Rows are points. Each copy is the shape, with its points in the same order, turned, moved and blurred by noise. Some copies are also mirrored. Which?

Shape (9 x 3):
[[ -9 -38   3]
 [ -4  43 -16]
 [-26 -39   6]
 [ 33 -36   5]
 [-19 -40   0]
 [-15 -41 -43]
 [-26 -30  18]
 [-16  78   4]
 [ -1 -10   4]]
Copy 1 (9 x 3):
[[ 26 -37  -9]
 [-31  20  10]
 [ 24 -39 -23]
 [ 39 -37  30]
 [ 24 -44 -20]
 [ -9 -65  -4]
 [ 31 -28 -29]
 [-30  66  -2]
 [ 15 -16  -5]]
Copy 1 is: mirrored
Copy 2 (9 x 3):
[[  9 -13 -39]
 [-53   7  19]
 [  3 -27 -45]
 [ 31  16 -17]
 [  2 -18 -50]
 [-17  16 -65]
 [  1 -35 -34]
 [-72 -17  46]
 [ -7  -7 -13]]
Copy 2 is: only turned

Shape (7 x 4):
[[  3  49 -35   7]
 [-22  39  45 -20]
 [ 32 -52  11  30]
 [ 10 -24 -12  33]
 [-23  21  -2 -42]
 [-43  21  -7  17]
 [ 33 -54  -6 -21]]
Copy 1 (7 x 4):
[[ 16  54 -34  41]
 [ 47 -29 -33   9]
 [-63  -8  23  17]
 [-47  17   0  25]
 [ 39  10  -3  -7]
 [ -3  20 -43   0]
 [-25   1  60   4]]
Copy 1 is: mirrored
Copy 2 (7 x 4):
[[ 21  21  35  39]
 [-50  26  29 -13]
 [ 45   4 -30 -52]
 [ 37  12 -23 -10]
 [-25 -18  36   9]
 [-16  16 -12  30]
 [ 38 -38   4 -50]]
Copy 2 is: mirrored
Copy 3 (7 x 4):
[[-17  70  -9  -5]
 [ 30  21  47 -17]
 [ -3 -35 -51  10]
 [-13   1 -39  24]
 [-27  23  40 -22]
 [ -8  37  25  33]
 [-38 -38 -30 -23]]
Copy 3 is: only turned
Copy 4 (7 x 4):
[[-25  23 -27 -56]
 [  2  44  44  -6]
 [ 32 -54 -20  -1]
 [  7 -53  -9 -31]
 [-35  36  -6   9]
 [-33   4  28 -40]
 [ -5 -31 -46  31]]
Copy 4 is: mirrored

Shape (9 x 6):
[[ 50 -16  21 -31 -49  50]
 [  2 -28  -4  -6   6  -7]
 [-22   7  51 -64  -4 -27]
 [-25  27 -33 -12 -34   4]
 [-12  56   1  21  36 -19]
 [-35  10  -6   4  -1 -11]
 [  4 -34 -56   9  47 -13]
 [ 25   6 -22  21 -54 -32]
 [ 36  -8  25 -44  40 -20]]
Copy 1 (9 x 6):
[[-19 -97   4   2 -13 -41]
 [ 15 -13  -6 -13 -16  -9]
 [-50 -25 -13 -62 -17  26]
 [-40   2  10  19 -62 -19]
 [-43  43   4  24  15  15]
 [-14  13   5   5 -35  15]
 [ 46  34 -31   8 -13 -35]
 [-10  -7  65   2 -27 -45]
 [-15 -16 -32 -42  33 -15]]
Copy 1 is: mirrored
Copy 2 (9 x 6):
[[ 19  -3 -75  23  -4  52]
 [ 36 -23  -1  -4 -13   8]
 [ -2  10  30  47 -60  12]
 [  5  55 -13 -37 -23  16]
 [-21  24  14 -11  -6 -67]
 [ -3  10  17 -31 -17 -10]
 [ 66  -1  22 -36  14 -24]
 [ 26  17 -59 -45 -48  -7]
 [ 48  -7   9  55 -19 -17]]
Copy 2 is: only turned
Copy 3 (9 x 6):
[[ 36 -69  14   6 -58  -7]
 [-27 -22 -12 -13  -6  -1]
 [ -3 -47  36 -64  28 -35]
 [ 18  29  26  -8  -5  -4]
 [  4   7   2 -15  67  41]
 [-19  11  20 -19  17  15]
 [-42  20 -62 -20  -6  19]
 [  3  -1   1  50   2 -25]
 [  0 -62 -40 -43  24 -10]]
Copy 3 is: only turned

Shape (11 x 6):
[[  4   8  -3  64  27   6]
 [-17  34  33  68  35 -24]
 [-22  -6 -13  -8   8  22]
 [ 12  -5  -2 -11 -29  46]
 [  9  -6  -1 -76  13 -25]
 [-11  -9 -25   7   7  33]
 [ 19 -23 -10   9  16  22]
 [ 10  14  23  53  50  24]
 [ -1  17   1   3  18  49]
 [-14  31   6  44  63 -10]
 [ 28  16 -46 -63 -16  12]]
Copy 1 (11 x 6):
[[ 11  60   8  62 -14 -17]
 [-25  82 -29  64 -27 -24]
 [ 19   6 -15  26 -29  23]
 [ 43  18   5 -20 -17  17]
 [-43 -29 -15 -14 -15  50]
 [ 40  15   3  34 -18  22]
 [ 14  15  26  21 -24   9]
 [ -2  86  14  50 -36   8]
 [ 32  46  -2  17 -20  39]
 [-25  68 -17  76 -18  14]
 [  7 -26   1 -21  32  49]]
Copy 1 is: only turned
Copy 2 (11 x 6):
[[ -8 -10   5  68  17   4]
 [-19 -53   8  73 -20  -2]
 [ 37  -4  -9   2  21   7]
 [  5  21 -42 -16  32   2]
 [ 11 -13  35 -69  11  16]
 [ 31  10 -12  17  35   2]
 [  6  14   0  14  36  26]
 [-19 -38  -8  62  34  21]
 [ 10 -19 -28  14  50  -2]
 [  2 -53  26  58  18   3]
 [ 13  25  13 -59  47 -28]]
Copy 2 is: only turned
